Each row of a before or after table is a point. One or more steps were done to the points. Then noise was added and the rows were shuffled. The steps act on columns, c1 being the first. What was done? A step turns or swaps two columns, mirrors them in a line or flattens them onto one, adds a multiple of one to another, or multiplies or shifts one. Angles are multiples of 10 degrees, from the lower column toward the higher: turns from -170 to 170, lines from 10 to 170 but not 90. Use the fewest steps. Two steps may share a column if one is a turn and the other turns, adds or multiplies; they go together, in the order done. Otherwise the lowest column goes first.

Before (11 x 3):
0: +0.20 -0.15 +0.00
1: -1.24 +0.00 -0.01
2: +0.15 -0.31 -0.65
3: +0.19 +0.08 +0.29
4: +0.32 +1.05 +0.23
5: +0.29 +0.07 -0.03
6: +0.45 -0.34 +0.30
7: +0.36 -0.11 +0.25
8: -0.08 -0.34 +0.20
9: +0.29 -0.15 -0.08
10: +0.39 -0.21 -0.62
After:
0: -0.31 +1.05 +0.32
1: +0.27 -0.24 -1.03
2: +0.39 -0.03 -0.93
3: -1.10 -0.60 +0.05
4: +0.14 -0.38 +0.35
5: +0.33 -0.02 -0.11
6: +0.23 -0.06 +0.00
7: +0.25 +0.19 -0.02
8: +0.40 +0.13 +0.33
9: +0.05 +0.14 +0.48
10: +0.54 -0.12 +0.46
Steps: turn c1 and c2 by 30 degrees; multiply c3 by 1.6

Before:
0: +0.13 +0.62 -0.05 -0.56 +0.58 -0.98 -0.09 -0.02
1: +0.01 +0.97 -0.01 -0.21 +0.10 -0.87 +0.36 -0.21
2: +0.72 +0.36 -0.19 -0.42 +0.08 -0.82 -0.26 +0.13
3: -0.64 -0.07 -0.01 +0.52 -0.26 +0.15 -0.05 -0.30
4: +0.38 -0.17 +0.97 -0.14 +0.45 -0.18 +0.02 +0.46
5: -0.32 +0.50 +0.31 -0.17 -0.33 +0.22 -0.05 -0.71
6: -0.18 +0.00 -0.26 +0.14 +0.12 -0.10 +0.32 -0.69
7: -0.26 +0.19 -0.19 -0.41 -0.12 +0.62 -0.06 -0.11
8: +0.02 +0.14 +0.11 +0.12 +0.06 +0.13 +0.30 +0.99
9: +0.32 -0.11 +0.99 +0.02 +0.10 +0.07 +0.56 +0.47
10: -0.67 -0.18 +0.36 -0.52 -0.63 +0.28 +0.20 -0.53
After, 11 rows:
0: -0.60 -0.10 +0.89 -0.81 -0.09 +0.10 -0.23 +0.47
1: +0.52 -0.26 +0.27 +0.70 +0.15 -0.05 -0.38 -0.27
2: -0.20 +0.01 +0.15 -0.67 -0.15 -0.15 -0.22 +0.98
3: -0.41 +0.84 -0.39 -0.41 +0.30 +0.09 +0.69 +0.12
4: -0.05 +0.08 -0.15 +0.73 -0.03 +0.07 -0.38 -0.66
5: +0.36 -0.58 +0.07 -0.27 +0.39 -0.17 -0.59 -0.50
6: -0.04 +1.28 -0.32 -0.40 -0.01 +0.05 +0.15 -0.05
7: -0.28 +0.25 +0.75 -0.96 -0.27 +0.34 +0.22 +0.45
8: -0.22 +1.16 -0.13 +0.00 +0.31 -0.46 -0.27 -0.24
9: +0.24 -0.45 -0.35 -0.17 -0.20 -0.50 -0.12 -0.13
10: +0.30 -0.04 +0.18 +0.21 +0.22 -0.59 -0.15 -0.67
Steps: turn c1 and c7 by 140 degrees; turn c5 and c6 by 150 degrees; turn c2 and c6 by -60 degrees; turn c3 and c4 by -30 degrees; add -0.7 times c8 to c4

Before, 9 rows:
0: -0.46 -0.19 -0.52 +1.11 -0.17 +0.14 -0.44 -0.63 +0.82 +0.51 -0.90 +0.53
1: +0.13 -1.13 +0.94 +0.12 -0.01 +0.24 -0.17 +0.02 -0.02 -0.41 +0.13 +0.20
2: -0.12 -0.78 +0.64 -0.48 +0.41 -0.82 +0.29 +0.10 -0.70 +0.71 +0.25 +0.07
3: +0.28 -0.64 -0.26 +0.08 -0.41 -0.08 +0.10 +0.33 +0.49 -0.43 +0.13 +0.71
4: +0.01 +0.25 +0.26 +0.14 +0.02 +0.31 +0.25 +0.00 -0.11 +0.68 -0.43 +0.44
5: +0.15 -0.42 +0.17 -0.87 +0.04 -0.06 -0.16 +0.11 +0.21 +0.05 +0.02 -0.26
6: -0.10 -0.44 -0.24 -0.51 +0.37 -0.23 +0.41 -0.44 -0.66 -0.09 +0.46 +0.22
7: -0.53 +0.10 +0.20 +0.19 +0.38 +0.03 -0.45 -0.08 -0.31 +0.24 -0.04 +0.95
8: -0.45 -0.25 +0.42 -0.19 +0.12 -0.03 +0.20 -0.21 +0.46 -0.71 +0.04 +0.04
After (9 x 12):
0: +0.12 -1.14 +0.71 +0.10 +0.17 +0.29 -0.44 +0.05 -0.09 -0.70 +0.22 +0.00
1: -0.46 -0.26 +0.60 -0.21 +0.03 -0.04 -0.13 -0.18 +0.46 -0.51 +0.09 +0.14
2: +0.02 +0.27 -0.17 +0.12 +0.47 +0.37 -0.09 -0.01 -0.07 +0.18 -0.67 +0.02
3: -0.42 -0.22 -0.55 +1.08 +0.59 +0.11 -0.69 -0.77 +0.87 +0.55 -1.47 -0.17
4: +0.14 -0.40 +0.09 -0.93 -0.32 -0.09 -0.45 +0.13 +0.21 -0.05 +0.10 +0.07
5: -0.05 -0.42 -0.10 -0.48 +0.25 -0.21 +0.10 -0.56 -0.70 +0.08 +0.80 +0.34
6: -0.08 -0.80 +0.02 -0.46 +0.11 -0.81 -0.04 +0.14 -0.73 +0.00 +0.39 +0.37
7: +0.25 -0.63 +0.08 +0.10 +0.69 -0.11 -0.16 +0.42 +0.54 -0.07 +0.17 -0.43
8: -0.51 +0.19 +0.03 +0.24 +1.02 +0.01 -0.71 -0.10 -0.35 +0.07 -0.05 +0.36
Steps: flatten c3 and c10 onto the line at 140 degrees; swap c5 and c12; shift c7 by -0.30; multiply c8 by 1.3; multiply c11 by 1.6

Before (12 x 20):
0: +0.19 -0.11 -0.31 -0.04 +0.59 -0.22 +0.08 +0.03 +0.07 -0.39 +0.03 -0.08 +0.21 -0.22 -0.23 -0.48 +0.11 -0.58 +0.00 -1.28
1: -0.24 -0.29 -0.11 -0.09 +0.05 +0.08 -0.31 +0.07 -0.18 -0.20 +0.05 +0.01 +0.22 -0.35 -0.07 -0.20 +0.50 -0.40 +0.00 -0.08
2: -0.03 -0.30 +0.59 +0.42 +0.01 -0.53 +0.10 +0.04 -0.17 -0.39 -0.20 -0.29 +0.26 -0.23 -0.36 +0.50 +0.62 -0.43 +0.85 +0.03
3: -0.53 -0.23 -0.18 +0.40 +0.77 -0.05 -0.05 +0.21 +0.27 -0.51 +0.02 -0.21 +0.39 -0.09 -0.64 -0.33 -0.05 +0.07 -0.43 -0.19
4: +0.41 +0.14 -0.30 +0.88 -0.11 +0.11 +0.07 +0.41 -0.44 -0.65 +0.00 -0.04 +0.43 +0.17 +0.36 -0.42 +0.30 +0.13 -0.04 -0.72
5: -0.01 +0.67 +0.07 +0.44 -0.11 -0.02 +0.10 +0.02 +0.05 -0.63 -0.45 -0.35 +0.31 +0.33 +0.17 -0.53 +1.33 +0.14 -0.12 -0.12
6: +0.34 -0.14 -0.18 -0.08 +0.05 +0.01 -0.06 +0.56 +0.27 -0.66 -0.38 -0.27 -0.10 -0.49 +0.39 -0.28 +0.23 -0.06 +0.18 -0.53
7: +0.40 +0.26 +0.06 -0.02 +0.18 -0.09 +0.16 +0.17 -0.38 -0.48 -0.36 +0.04 -0.65 -0.14 +0.06 +0.09 +0.38 +0.09 -0.27 -0.39
8: -0.79 +0.34 +0.73 +0.12 -0.15 +0.03 -0.51 +0.36 -0.45 -0.61 -0.58 +0.08 +0.28 -0.50 +0.04 -0.20 -0.11 +0.13 -0.42 -0.29
9: -0.73 +1.04 -0.10 +0.20 -0.20 -0.34 +0.18 +0.09 -0.47 +0.75 -0.04 -0.16 -0.28 -0.42 -0.04 +0.46 -0.09 +0.06 +0.84 +0.03
10: +0.31 -0.15 +0.12 +0.46 +0.61 +0.00 +0.06 +1.58 -0.05 -0.16 -0.87 -0.03 +0.51 +0.45 +0.37 -0.21 -0.10 -0.02 -0.33 -0.02
11: +0.04 -0.30 +0.82 +0.32 -0.04 +0.05 +0.19 +0.19 -0.28 -0.24 -0.72 -0.08 -0.02 -0.54 -0.24 +0.02 -0.09 -0.26 -0.49 +0.06
After, 12 rows:
0: -0.25 +0.06 -0.32 -0.05 +0.04 +0.06 -0.26 +0.27 -0.33 -0.08 +0.06 +0.02 +0.08 -0.39 -0.53 -0.21 -0.08 -0.20 -0.01 -0.15
1: +0.37 -0.05 -0.21 -0.02 +0.08 +0.03 -0.06 -0.09 +0.53 -0.71 -0.37 -0.24 +0.51 -0.47 -0.59 -0.29 +0.02 +0.02 +0.22 -0.83
2: -0.71 -0.64 +0.86 +0.00 -0.20 -0.29 +0.17 -0.29 -0.93 +0.52 -0.05 -0.15 +0.08 -0.41 +1.35 +0.46 -0.01 +0.01 +0.87 +0.05
3: +0.35 -0.31 -0.02 +0.75 -0.11 +0.11 +0.07 +0.40 -0.85 -0.66 -0.05 -0.05 +0.43 +0.17 -0.69 -0.42 +0.11 +0.23 -0.03 -1.10
4: -0.78 +0.47 +0.68 -0.02 -0.14 +0.03 -0.53 +0.29 -0.90 -0.39 -0.58 +0.08 +0.37 -0.48 -1.09 -0.20 +0.04 +0.07 -0.41 -0.45
5: +0.40 -0.10 +0.25 +0.18 +0.22 -0.10 +0.15 -0.65 -0.77 -0.32 -0.36 +0.04 +0.18 -0.11 -0.81 +0.11 +0.08 +0.19 -0.28 -0.63
6: -0.05 +0.66 +0.03 +0.45 +0.03 -0.56 +0.12 +0.25 -0.33 +0.01 -0.18 -0.29 +0.05 -0.21 -1.33 +0.47 -0.09 -0.18 +0.86 +0.06
7: -0.02 -0.25 +0.60 +0.33 -0.13 +0.02 +0.08 +0.27 +0.09 -0.54 -0.41 -0.37 +0.04 +0.31 -0.99 -0.54 +0.22 +0.49 -0.13 -0.22
8: +0.32 +0.22 -0.05 +1.06 +0.57 +0.02 +0.08 +0.53 -0.11 -0.40 -0.89 -0.01 +1.59 +0.48 +0.23 -0.22 -0.01 -0.05 -0.30 -0.01
9: -0.49 -0.03 -0.28 +1.16 +0.78 -0.09 -0.03 +0.38 +0.55 +0.16 +0.02 -0.20 +0.20 -0.10 -2.02 -0.28 +0.02 +0.06 -0.42 -0.28
10: +0.22 -0.22 -0.24 +0.50 +0.59 -0.19 +0.08 +0.24 +0.13 -0.12 +0.05 -0.07 +0.04 -0.26 -1.15 -0.49 -0.17 -0.46 -0.02 -2.05
11: +0.03 +0.89 +0.15 +0.25 -0.02 -0.02 +0.17 -0.03 -0.57 -0.01 -0.74 -0.09 +0.17 -0.55 -0.85 +0.03 -0.10 -0.22 -0.51 +0.09
Steps: mirror c2 and c3 in the line at 60 degrees; add 1 times c5 to c4; swap c8 and c13; multiply c9 by 2; turn c10 and c15 by 50 degrees; multiply c15 by 2.5; flatten c17 and c18 onto the line at 70 degrees; multiply c20 by 1.6

Before, 8 rows:
0: -0.79 -0.53 +0.38 +0.00 +0.03 +0.75 -0.25 +0.39 +0.06 +0.18 +0.26 +0.05 +0.28 +0.52 +0.36 +0.34 +0.20 +0.27 +0.41 -0.52 -0.86 +0.18 -0.71 +0.50 +0.41 +0.22 -0.07 -0.39 -0.16 -0.45 -0.51 -0.69 -0.05 -0.09 -0.35 +0.03 +0.26 -0.62 +0.29 -0.41 +0.42 +0.47 +0.40 -0.67 +0.32 -0.36 +0.03 -0.16
1: -0.14 -0.08 +0.59 +0.68 -0.44 +0.10 -0.54 -0.35 -0.10 -0.18 +0.35 +0.09 +0.08 +0.32 +0.42 +0.36 -0.22 +0.12 -0.19 +0.12 -0.53 -0.18 +0.09 +0.14 -0.01 +0.31 -0.15 +0.15 -0.01 -0.36 -0.77 -0.68 +0.10 +0.75 -0.04 +0.25 +0.02 -1.18 -0.04 +0.05 -0.13 +0.40 +0.86 -0.13 +0.41 +0.28 +0.18 +0.10
2: -0.68 -0.28 +0.37 -0.02 -0.43 -0.01 -0.58 +0.22 +0.49 +0.36 +0.32 +0.17 +0.48 +0.31 +0.73 +0.70 +0.07 +0.45 +0.34 +0.06 -0.29 +0.35 -0.75 +0.62 +0.25 +1.07 -0.16 +0.40 -0.09 -0.83 -0.51 -0.57 -0.04 +0.40 -0.37 +0.15 +0.10 -0.46 +0.18 -0.49 +0.53 +0.46 +0.47 -0.69 +0.58 -0.56 +0.51 -0.58
3: -0.44 -0.07 -0.52 +0.54 +0.30 -0.61 +0.64 -0.35 -0.49 +0.19 -0.91 -0.41 -0.77 +0.15 +0.06 -0.39 +0.13 +0.22 -0.55 -0.20 -0.05 -0.06 +0.39 -0.50 -0.48 -0.22 +0.52 +1.00 +0.74 +0.65 +0.09 -0.04 -0.55 -0.08 +0.18 -0.30 +0.02 -0.15 -0.17 +0.03 -0.01 -0.34 -0.59 +0.00 -0.34 -0.11 +0.22 +0.54
4: +0.09 +0.45 -0.84 +0.65 +0.38 -0.33 +0.17 -0.54 +0.37 -0.11 -0.23 -0.90 -0.18 +0.30 -0.24 +0.02 +0.21 +0.10 -0.31 -0.19 +0.01 -0.38 +0.93 +0.02 -0.29 -0.08 +0.74 +0.74 +0.51 +0.47 +0.03 -0.08 -0.57 -0.28 +0.03 -0.57 -0.19 +0.30 -0.20 +0.34 -0.27 -0.66 -0.24 +0.00 -0.77 +0.19 -0.31 +0.16
5: -0.46 -0.20 +0.24 +0.11 +0.22 +0.15 -0.18 +0.19 +0.36 +0.20 +0.26 +0.56 +0.23 +0.89 -0.04 +0.54 +0.08 +0.32 +0.57 -0.10 -0.68 -0.06 -0.25 -0.27 +0.59 +0.83 -0.32 -0.06 -0.58 -0.78 -0.37 -0.87 +0.23 +0.04 -0.30 +0.17 +0.23 -0.32 +0.12 -0.57 -0.09 +0.36 +0.14 -0.02 +0.37 -0.28 +0.59 -0.38
6: +0.38 -0.10 -0.16 +0.89 +0.22 -0.47 -0.55 -0.62 -0.08 +0.08 -0.24 -0.72 -0.10 +0.25 -0.31 +0.01 -0.04 +0.05 -0.42 +0.28 +0.14 -0.48 +0.39 -0.74 -0.38 -0.43 +0.82 +0.61 +0.31 +0.24 +0.05 +0.11 -0.48 +0.07 +0.06 -0.71 -0.20 +0.08 -0.31 +0.48 +0.05 -0.84 -0.71 -0.04 -0.77 -0.24 -0.12 +1.01
7: -0.67 +0.27 +0.34 +0.34 +0.82 -0.96 +0.42 -0.04 -0.31 +0.47 -0.32 -0.21 -0.07 +0.08 +0.10 -0.41 +0.32 -0.11 -0.04 -0.53 +0.22 +0.38 +0.23 -0.58 -0.03 -0.19 +0.11 +0.85 +0.21 +0.58 +0.24 +0.24 -0.11 -0.45 -0.19 -0.42 +0.22 -0.28 +0.18 +0.49 -0.29 -0.15 +0.14 -0.43 +0.04 -0.01 -0.23 +0.19
After, 8 rows:
0: -0.76 -0.46 -0.13 -0.01 +0.02 +0.70 -0.06 +0.46 +0.34 +0.12 +0.22 +0.00 +0.28 -0.57 +0.39 +0.35 +0.01 +0.26 +0.38 -0.23 -0.88 +0.21 -0.72 +0.47 +0.44 +0.25 -0.09 -0.41 +0.20 -0.52 -0.52 -0.72 -0.09 -0.07 -0.38 +0.06 +0.22 -0.01 +0.32 -0.36 +0.41 +0.48 +0.40 -0.67 +0.36 -0.71 +0.71 -0.16
1: -0.42 -0.05 +0.57 +0.54 +0.33 -0.63 -0.58 -0.33 -0.34 +0.17 -0.84 -0.36 -0.73 +0.18 +0.05 -0.38 -0.07 +0.23 -0.57 +0.15 -0.05 -0.09 +0.38 -0.83 -0.51 -0.21 +0.53 +0.95 +0.26 +0.61 +0.16 -0.02 -0.53 -0.13 +0.19 -0.29 +0.04 -0.05 -0.14 +0.00 -0.01 -0.35 -0.59 -0.03 -0.37 -0.23 +0.28 +0.54
2: -0.70 -0.25 -0.65 -0.05 -0.39 -0.05 +0.32 +0.24 +0.18 +0.38 +0.33 +0.19 +0.45 -0.55 +0.68 +0.68 -0.12 +0.41 +0.28 -0.52 -0.28 +0.35 -0.71 +0.52 +0.24 +1.07 -0.14 +0.43 +0.29 -0.80 -0.59 -0.63 -0.01 +0.35 -0.38 +0.13 +0.08 -0.25 +0.19 -0.47 +0.54 +0.42 +0.45 -0.69 +0.58 -0.66 +1.09 -0.59
3: -0.49 -0.24 -0.45 +0.14 +0.18 +0.14 -0.30 +0.25 +0.13 +0.24 +0.26 +0.59 +0.21 -0.83 -0.04 +0.56 -0.08 +0.36 +0.56 -0.15 -0.66 -0.06 -0.24 +0.14 +0.56 +0.85 -0.30 -0.11 -0.66 -0.79 -0.29 -0.83 +0.19 +0.03 -0.27 +0.11 +0.26 -0.09 +0.05 -0.55 -0.04 +0.34 +0.18 +0.01 +0.39 -0.47 +1.48 -0.34
4: +0.08 +0.44 -0.12 +0.68 +0.38 -0.33 -0.36 -0.59 -0.87 -0.09 -0.21 -0.88 -0.19 -0.14 -0.26 +0.03 -0.16 +0.10 -0.28 +0.88 +0.03 -0.33 +0.91 -0.32 -0.31 -0.07 +0.75 +0.70 +0.42 +0.47 +0.05 -0.08 -0.58 -0.26 -0.03 -0.57 -0.20 -0.02 -0.18 +0.34 -0.20 -0.66 -0.25 +0.04 -0.82 +0.36 -0.30 +0.15
5: -0.17 -0.10 -0.14 +0.70 -0.44 +0.09 +0.33 -0.40 +0.56 -0.17 +0.37 +0.10 +0.09 -0.58 +0.41 +0.41 +0.12 +0.11 -0.20 -0.37 -0.53 -0.17 +0.08 +0.13 +0.00 +0.30 -0.14 +0.16 +0.12 -0.35 -0.78 -0.64 +0.08 +0.75 -0.10 +0.25 +0.02 +0.84 -0.02 +0.04 -0.16 +0.41 +0.85 -0.12 +0.44 -0.86 +0.86 +0.13
6: -0.69 +0.27 +0.20 +0.35 +0.80 -0.97 -0.36 -0.07 +0.37 +0.47 -0.29 -0.17 -0.05 +0.11 +0.10 -0.41 -0.09 -0.17 -0.08 +0.99 +0.16 +0.42 +0.21 -0.56 -0.04 -0.16 +0.10 +0.88 -0.15 +0.59 +0.25 +0.27 -0.12 -0.42 -0.21 -0.42 +0.20 +0.15 +0.17 +0.47 -0.30 -0.20 +0.15 -0.39 +0.07 -0.18 -0.48 +0.21
7: +0.40 -0.08 +0.16 +0.88 +0.15 -0.54 +0.36 -0.60 -0.14 +0.12 -0.22 -0.73 -0.11 -0.47 -0.34 +0.04 -0.06 +0.09 -0.40 -0.45 +0.22 -0.47 +0.37 -0.75 -0.37 -0.44 +0.82 +0.63 -0.25 +0.24 +0.08 +0.17 -0.52 +0.06 +0.09 -0.69 -0.28 -0.22 -0.23 +0.50 +0.04 -0.86 -0.72 -0.04 -0.78 -0.02 -0.23 +0.94
Steps: turn c17 and c20 by 160 degrees; add 1.5 times c2 to c20; turn c3 and c9 by 110 degrees; turn c7 and c14 by 150 degrees; turn c24 and c29 by 40 degrees; add -1 times c32 to c47; mirror c38 and c46 in the line at 60 degrees
